Every row gives one point. The last column is the point's height on a tilted bowl or saddle (a function of degree 2), plus a little noise. Along how many of its main directions does it bend up, bend down or stay straight?
In the rows, zero is written as 128.

Points (11 x 3)
112  213  220
200  146  164
105  73  150
101  165  169
54  124  198
141  127  130
106  121  142
168  142  141
114  52  158
152  136  135
148  75  137
Directions: 2 up, 0 down, 0 straight

Points (16 x 4)
159  186  143  224
159  62  147  165
157  66  189  119
85  189  125  166
108  167  177  143
106  91  145  161
108  130  138  150
126  91  35  75
145  123  123  159
134  182  235  76
170  117  152  136
147  88  109  159
114  98  153  154
81  199  94  158
158  180  66  172
157  142  129  167
Directions: 1 up, 2 down, 0 straight

Points (22 x 5)
187  93  99  118  92
33  98  144  156  97
168  127  120  106  102
86  127  191  67  81
131  87  136  109  110
156  152  85  53  61
143  143  128  150  118
40  144  164  135  97
113  187  106  93  90
159  68  118  124  102
158  143  163  134  106
106  174  140  116  107
218  60  75  73  30
98  111  166  169  114
81  118  118  141  118
144  160  50  126  85
159  80  111  89  90
82  110  102  106  107
59  166  206  143  81
143  100  123  153  119
67  111  198  119  96
140  191  20  157  54
Directions: 0 up, 4 down, 0 straight

Points (44 x 7)
125  141  107  52  145  118  147
124  149  113  143  88  126  166
80  127  102  126  157  224  140
82  151  124  163  151  107  157
124  145  80  166  137  75  152
86  86  102  123  132  103  159
127  101  110  66  98  7  249
169  90  121  190  132  137  122
118  66  173  82  178  198  142
155  124  127  97  83  167  163
136  92  99  104  69  115  188
171  131  204  157  162  123  125
112  128  148  128  181  86  150
131  191  36  153  154  82  122
118  142  133  81  151  221  148
142  84  87  128  162  173  108
168  87  81  176  111  124  144
64  97  131  156  103  142  168
132  80  143  124  85  184  150
124  96  164  96  39  168  203
105  98  112  156  111  113  155
95  112  106  123  136  83  160
92  90  89  134  138  195  135
128  138  48  160  84  131  163
123  167  121  134  194  162  120
74  178  110  92  138  169  165
140  79  142  137  156  123  125
116  83  202  175  123  189  100
140  133  141  96  88  101  183
125  96  139  59  155  149  149
142  111  119  151  160  117  121
128  148  71  112  143  133  116
133  167  136  120  117  126  158
188  87  99  130  157  112  124
126  96  119  122  129  122  138
163  138  103  63  148  102  141
150  107  57  137  142  79  133
126  162  181  137  105  157  158
88  91  128  141  144  109  150
119  114  59  103  149  238  126
46  119  125  91  141  140  177
121  94  80  110  170  78  134
184  131  104  91  148  108  133
123  121  129  111  119  103  156
Directions: 5 up, 1 down, 0 straight

Points (71 x 9)
107  60  120  108  63  73  108  85  158
105  137  182  92  164  167  173  185  187
96  132  163  171  130  85  165  147  160
130  107  127  140  105  145  155  167  141
144  172  135  73  115  147  121  89  174
180  140  86  117  134  121  100  130  143
92  178  148  80  96  169  138  167  189
147  57  126  144  96  89  85  151  144
121  95  67  190  143  82  180  77  180
77  180  67  142  139  138  140  129  170
84  103  170  138  132  143  157  100  167
169  72  90  184  119  149  106  158  160
132  177  132  146  140  156  115  169  168
161  128  151  91  149  125  110  163  147
92  157  183  160  203  158  169  114  217
185  69  113  151  135  116  102  125  147
106  94  128  123  151  191  102  52  197
104  131  132  186  149  128  165  141  161
135  150  121  121  89  169  152  98  169
46  76  132  161  171  161  60  186  193
134  138  132  158  128  144  109  159  150
146  88  107  147  154  127  82  140  139
90  124  163  130  92  123  113  116  158
140  150  81  77  174  143  184  147  163
125  70  114  103  153  65  127  118  131
104  150  105  135  94  119  110  103  149
167  156  170  81  146  122  45  157  195
139  141  144  137  86  97  88  135  152
121  173  93  164  89  127  177  147  169
142  7  145  141  104  121  128  143  161
91  128  139  106  144  156  121  137  152
100  119  105  126  113  119  125  97  138
115  156  104  160  41  163  176  105  203
152  124  152  69  63  113  103  54  185
82  141  201  111  155  133  94  93  199
162  156  136  93  144  68  126  80  156
97  134  131  183  114  184  106  175  182
112  120  68  135  131  91  149  139  132
93  103  141  109  105  174  115  45  195
111  126  151  120  163  111  46  95  175
142  72  122  136  194  147  184  120  168
152  192  102  163  148  151  85  145  185
152  112  124  140  90  69  93  135  142
181  81  102  113  92  83  169  108  145
102  148  102  151  97  124  86  120  153
80  120  91  102  145  41  125  75  160
114  145  140  123  157  164  74  163  170
201  107  130  142  86  106  117  142  157
102  95  152  133  142  160  64  150  164
113  139  99  106  134  85  213  112  154
92  198  115  171  137  162  102  117  197
118  151  167  107  153  110  103  171  157
164  123  145  134  144  83  169  78  157
193  149  140  98  158  134  190  81  186
145  138  127  109  174  110  121  162  140
61  104  104  58  102  89  116  134  153
145  164  89  101  148  156  147  148  154
153  189  149  126  117  107  135  144  162
158  75  101  120  84  87  129  131  133
132  63  158  95  114  134  164  58  176
150  123  108  140  116  92  138  176  133
99  185  129  115  111  131  131  124  162
131  154  107  152  157  86  170  149  147
66  171  139  131  156  172  118  163  188
130  117  120  95  107  79  162  130  129
85  131  180  135  82  95  155  176  170
86  153  111  139  78  127  146  106  162
121  146  135  155  74  103  136  70  170
113  108  65  174  65  134  82  167  171
126  130  91  154  159  141  152  118  148
101  184  148  145  110  112  173  96  176
Directions: 8 up, 0 down, 0 straight

Points (69 x 9)
168  162  105  172  200  180  144  81  137
172  122  115  165  104  187  159  80  109
59  141  89  88  124  127  185  91  142
92  195  80  134  126  126  185  129  155
135  103  118  132  141  141  101  101  127
127  112  209  98  175  168  85  145  44
158  158  138  129  135  124  137  149  126
169  106  111  190  118  156  95  124  148
100  116  158  118  140  119  123  150  122
154  77  155  90  111  109  53  105  172
94  181  104  59  125  160  88  161  157
130  153  140  150  98  211  157  174  120
133  175  142  123  146  31  136  113  177
124  107  113  158  103  159  130  122  127
84  222  78  109  176  88  63  118  189
85  87  169  113  117  158  128  155  99
104  119  165  183  128  86  101  181  184
112  129  96  116  128  165  146  64  110
171  203  114  76  126  114  118  189  181
112  127  101  138  171  89  133  130  185
100  153  154  153  138  103  137  164  138
151  137  177  123  118  134  113  180  109
120  147  125  115  142  87  82  107  159
199  176  194  148  154  108  165  109  146
96  159  114  67  106  62  92  115  177
170  83  57  123  108  200  104  156  120
123  95  167  175  100  131  176  88  141
116  128  107  185  102  94  118  145  166
157  157  120  96  138  148  65  210  165
112  83  157  65  100  111  189  168  77
143  120  172  78  169  93  120  200  135
123  77  145  103  126  149  110  151  104
179  85  150  138  180  123  66  143  169
34  193  94  174  109  130  72  98  105
132  98  177  102  131  144  203  131  74
129  94  134  169  170  105  126  151  176
195  120  123  181  98  188  119  171  118
105  162  190  136  87  161  148  148  114
153  112  138  146  52  63  196  96  143
144  149  97  140  115  92  124  107  159
132  163  149  117  137  58  134  98  160
130  102  163  184  107  161  98  140  142
169  133  155  178  195  89  136  114  206
129  174  122  182  51  42  150  165  96
210  64  179  120  89  84  249  167  38
177  86  190  138  150  173  186  178  34
164  167  101  99  131  125  119  127  157
63  81  84  157  135  141  108  104  159
154  146  136  101  141  165  134  68  99
104  108  116  46  154  122  157  74  153
82  174  82  125  120  153  138  127  140
111  185  117  163  88  132  139  128  124
13  154  86  193  132  105  99  136  192
126  133  143  178  126  163  105  176  145
46  188  165  221  171  118  118  169  228
155  96  108  187  110  84  146  140  174
98  152  124  112  78  104  133  158  136
179  141  171  153  119  87  58  93  152
151  64  155  169  168  128  171  108  146
122  175  41  133  86  133  119  197  196
162  85  159  129  195  93  206  123  156
84  95  93  137  132  144  140  153  140
125  175  70  134  98  137  85  161  169
93  111  154  159  150  66  71  214  235
219  175  62  86  95  210  74  80  117
170  126  137  218  42  155  154  128  166
155  112  167  196  107  137  194  163  120
135  171  80  128  103  100  170  154  143
75  38  169  118  119  103  135  159  137
Directions: 4 up, 2 down, 2 straight
